Each row is a point. Each copy is the shape, with its points in the same order, turned, moved and blurred by noise. Some copies are also mirrored. Which?
(in the rows, 128 means zero)

Shape (6 x 2)
[[179  94]
 [ 95 156]
 [129 143]
 [ 76 113]
 [145 128]
 [183 128]]
Copy 1 (6 x 2)
[[125  63]
 [141 175]
 [138 132]
 [ 97 170]
 [134 121]
 [159  82]]
Copy 1 is: only turned
Copy 2 (6 x 2)
[[161  81]
 [103 160]
 [132 142]
 [ 69 132]
 [137 121]
 [170 114]]
Copy 2 is: only turned
Copy 3 (6 x 2)
[[190 161]
 [108 100]
 [137 120]
 [ 84 137]
 [152 137]
 [201 134]]
Copy 3 is: mirrored

Shape (7 x 4)
[[118 107 118 107]
 [111 113 181 130]
 [118 168 128 111]
 [136 150 140 167]
 [ 66  90  60 149]
 [125 180 122 143]
 [140  67 103 115]]
Copy 1 (7 x 4)
[[118 113 116 117]
 [145  82 151 157]
 [103 147 161 145]
 [156 137 184 127]
 [ 94  94 140  35]
 [117 160 185 129]
 [145 113  91  90]]
Copy 1 is: mirrored
Copy 2 (7 x 4)
[[142  90 136 120]
 [111 138 132  87]
 [133 136 151 160]
 [128 152  95 144]
 [101  30  94 156]
 [132 147 121 178]
 [168  68 109  99]]
Copy 2 is: mirrored
Copy 3 (7 x 4)
[[144 118 167 140]
 [104  61 156 126]
 [101 141 149 117]
 [ 98 107 104 135]
 [145 134 180 227]
 [ 87 143 118 127]
 [187  94 159 153]]
Copy 3 is: mirrored
Copy 4 (7 x 4)
[[131 136 127 105]
 [136  87 181 107]
 [106 137 158 156]
 [128  83 133 158]
 [206 168 101 155]
 [ 99 112 140 179]
 [154 127  97  85]]
Copy 4 is: mirrored

Shape (12 x 6)
[[156 142 133  95  94 110]
 [ 89 150 174 112 164 135]
 [ 89 171 181 175 146 155]
 [112 173 178 150 173 198]
 [124  70 127  87  93 127]
 [ 64 114 110 101 125  99]
 [140 134  77 121 122 122]
 [121 141 119 151 113 143]
 [148 156 113 120 112 175]
 [127  94 110  90  70 106]
 [165 106  92 103 108 118]
 [ 89 134 187 168 185 131]]
Copy 1 (12 x 6)
[[156 158 106  98  91 134]
 [107 140 127  81 160  72]
 [102 161 117 133 201  86]
 [138 149 143  99 228  97]
 [123 105 157 111  68 133]
 [ 63 114 108  93  99 116]
 [134 116  84  98 119 170]
 [123 139 115 130 145 145]
 [149 147 128  98 151 168]
 [120 131 130 118  54 151]
 [157 107 107 107  87 157]
 [112 119 112 121 187  50]]
Copy 1 is: only turned
Copy 2 (12 x 6)
[[200 119 111 139 120 119]
 [104 148 160 149 123 123]
 [ 86 190 125 138 141 157]
 [ 67 149 112 167 127 170]
 [178  75 152  86 127 135]
 [135 123 146  74  95  79]
 [161 107  72 109 115  97]
 [138 140  86 105 125 141]
 [143 119  82 141 100 158]
 [208  97 133  83 116 128]
 [187  85  92 109 133 109]
 [ 72 165 146 135 173 125]]
Copy 2 is: mirrored

Shape (14 x 9)
[[115 196 155 113 104 124  78 161  93]
 [105 132 107 137 100 116 194 143 121]
 [185 145 181 127 134 114  65 159 115]
 [100 133  96 135 102 129 147 193 164]
 [103 100 108 123 152 114 137  90 159]
 [140 172 171 170  94 102  56 130 120]
 [161 194 161 119  96 141  47 156 121]
 [ 74  86 154 135 138 130 123 141 169]
 [ 99  76  92 167 134 123 123 138 145]
 [107  89  94 139 169 137 102 101 145]
 [ 93 147 108 125 133  97 149 160 134]
 [ 86 171 104 170 146 113 185 183 167]
 [146 160 172 157 118 172  86 123 131]
 [157 140 151 130 105 116  62 121 176]]
Copy 1 (14 x 9)
[[144 167  88 156 106 150 117 186 138]
 [187 101 149 155 126  91 185 131 145]
 [139 180 118 111 105 135  66 129 104]
 [158 103 145  98  98  91 179 159 158]
 [ 95  95 131 138 162  86 158  95 139]
 [128 165  99 165  91  98  64 158 142]
 [132 162  88 130  75 161  72 163 143]
 [ 78 116 180 131 132  91 158 146 123]
 [101 117 138 125 106  51 180 106 126]
 [ 72 122 120 127 131  87 167  82 132]
 [152 122 126 122 147  88 177 155 145]
 [174 142 159 110 143  70 188 153 201]
 [110 162 139 159  84 143  97 123 162]
 [103 111 118 118 104 118  64 135 149]]
Copy 1 is: mirrored
Copy 2 (14 x 9)
[[143 159 164  62  90 144 115 162  71]
 [120 122  70 117  82 107 152 109 121]
 [150 113 183  87 161 157 130 131  62]
 [ 74 143  80 132 102 142 148 141  73]
 [108 150 110 156 138 104 128 110 164]
 [153 149 198 117 117 103 109 133  50]
 [168 166 175 103 124 169 113 162  50]
 [ 63 141 154 149 110 123 156 126 140]
 [ 75 104 104 174 128 102 118 138 128]
 [102 127 121 164 154 103 108 157 163]
 [ 90 152  89  93 107 106 136 131 107]
 [ 70 150  75 112  96  79 193 157  90]
 [164 133 182 144 111 140 149 169  91]
 [139 161 171 156 157 144 122 110  74]]
Copy 2 is: mirrored
Copy 3 (14 x 9)
[[131 114 146 173 117 179 119 146  63]
 [101 121 146 174 137 106 187 129 157]
 [197  99 149 129 134 185 104 150 103]
 [ 84 122 134 168 132 161 154 155 182]
 [ 95 125 135 111 140  85 109 105 170]
 [168  77  96 177 122 169  94 135  90]
 [166 117 134 156  85 201 106 149  71]
 [ 86  87 155 131 147 142  97  97 182]
 [ 87 101 108 114 165 137 144 110 173]
 [ 89 127 119  74 150 130 109 103 150]
 [ 89 133 152 167 139 121 138 153 144]
 [ 82 161 136 215 172 130 137 140 189]
 [154 113 122 159 121 188 109  81 100]
 [156  93 123 133  93 161  76 141 140]]
Copy 3 is: only turned
Copy 4 (14 x 9)
[[126 196 116 152 105  68 111 144 102]
 [ 88 112 168 167  77 143 135 122 154]
 [200 163 117 147 152  58 108 145 140]
 [ 90 120 117 122  77 147 110 162 167]
 [ 98  90 148 124 158 139 133  90 136]
 [156 207 110 136 128  69 115  90 155]
 [180 208 103 120 125  80 104 140 110]
 [ 76 109 140 138 169 137  76 130 161]
 [ 94  97  94 147 139 157 118 103 172]
 [102  93 111 134 180 148 142  98 125]
 [ 79 119 134 143 102 105 136 137 152]
 [ 56 138 146 129  93 131 162 176 195]
 [163 202 129 142 153 130 116 133 131]
 [165 158 115  82 148  97  93 106 145]]
Copy 4 is: only turned

Shape (17 x 12)
[[178 164 158  84  85  97  79 127 107  97  87  84]
 [167 120  82 179 101  96 125 161 123 130 175 127]
 [113 105  92  88 100 131 121  98 168 165 102 124]
 [145 103 126 137 160 108 113 159 178 101 141  92]
 [ 92 151 143 112 150 154 110 141 141 153 161  76]
 [120 125 108 107  91 100 108  92 120 105 166 121]
 [152 135 116 106 163 178 108  87 125  84  83 121]
 [145 118  96 128 112 106 169 157 139 150 126 114]
 [109 152  83 157 172 143 176 162 158 145 149  76]
 [ 85 133 114  97 137 177 126 141 182 119 125 154]
 [168 102 114 108 163 137  93 138 131 110 170 152]
 [ 85  64 152 169 152 158 115 150 118 147 167 149]
 [133  74 168  87 128 131 105 110 186 182 132 139]
 [126  87 106 108 104 177 109  92  89 159 172 132]
 [129 160 178 139 101 155  93  75 184 119 118 166]
 [117  80 160 150  95  88 176 119 138 141 155 162]
 [120 110  81  93 172  82 139 159 104 173  92 105]]
Copy 1 (17 x 12)
[[213 128  92 103 102  82 139 135  77 111 188  87]
 [115  59 137 139 109 116 116 176  69 189 123 126]
 [130 117  76  41 152 151 102 149 127 145 134 136]
 [150  58 111 153 138 132 118 160 151 147 154  96]
 [150 151 133 141 160 145  99 129 160 167 144 102]
 [118 110 150  66 135 101 106 156 108 158 170 101]
 [113 125  92 123 126 134 122 137 151 104 231 144]
 [119  73 101 117 126 156  91 123  84 156 114 121]
 [103  94 103 176 158 191 105 101 136 191 141  91]
 [ 91 138  81  97 109 166  97 143 188 152 151 103]
 [137  72 132 126  92 104  84 167 155 169 175 143]
 [ 80 125 142 163 149  91  96 177 183 168  97 157]
 [169 110 124  73 140 146 101 165 188 118 100 156]
 [115 150 145  84 143 106  53 171 118 159 155 174]
 [132 157 133  79 109 156 183 198 166 109 154 131]
 [ 86  89 166  96 129 122 123 154 125 116  70 128]
 [137  72  82 106 147 102  93  60 126 183 134 136]]
Copy 1 is: mirrored
Copy 2 (17 x 12)
[[127 118  98  70 184 112  41  97  77 122 138  89]
 [134 138 108 147  70 121  70  85 175 183 126 110]
 [150  77 106  92 112 149 146 116  87 169 166 132]
 [ 88  88 111 127 110  99  86 140 121 180  88 139]
 [ 86  90  74 107 141 152 130 154 155 115 118 137]
 [138 102 134  81 105 101  94 117 140 135 164 101]
 [130  83 162 130 130 139 103 133  56 113  79  92]
 [117 142  97 136 112 121 134  83 114 187 126 114]
 [ 76 119  92 135  97 145 158 101 146 167  53 127]
 [151  76 113 120 112 106 162 134 103 117  90 163]
 [126  66 122 178 102  96  87 130 136 135 123  95]
 [117 117 149 177 115 133 126 157 169 143 135 183]
 [152  60  98 142 168 125 128 166 116 184 165 152]
 [143 112 135 152  89 168 127 153 133 112 186  95]
 [214  75 141  93 174 139 109 164 126 137  90 132]
 [157 150 152 132 138  94 141 127 156 201 158 136]
 [ 67  86 108 153 129 125 139  42  89 164 156 132]]
Copy 2 is: only turned
Copy 3 (17 x 12)
[[ 95 165 160 134  47 210  98 124 141 119 130 113]
 [119 155 115 130 118  66  67 160 167 146 143  85]
 [158 170 109 128 142 171 171 188 159 179 122 120]
 [104 148 119  49 110 116 133 143 134 164 111  79]
 [ 85 113  91 122 152 144 141 125 126 151  80 125]
 [118 127 104 138  92 128 145 180 126 119 150  96]
 [183 162 106  71 132 200 103 146 115 119 112 105]
 [130 190 127 140 137 102 130 135 152 171 135  88]
 [120 184  82 107 176 102 133 104 147 154  72  75]
 [136 163 123  89 180 138 149 184  97 135  94 135]
 [120 144  87  77 112 124  74 170  95 161 140 126]
 [146  66 136  86 184  90 102 146 120 173 130 129]
 [121 130 120  82 142 173 166 179 140 210 163 154]
 [155  89  92 153 167 161  93 188 127 157 162 114]
 [120 129 133  68 149 183 145 169 172  85 160 172]
 [142 131 155 110 152  81 157 155 138 152 206 104]
 [175 180 103 145  95 114 131  93 120 210 105 113]]
Copy 3 is: only turned
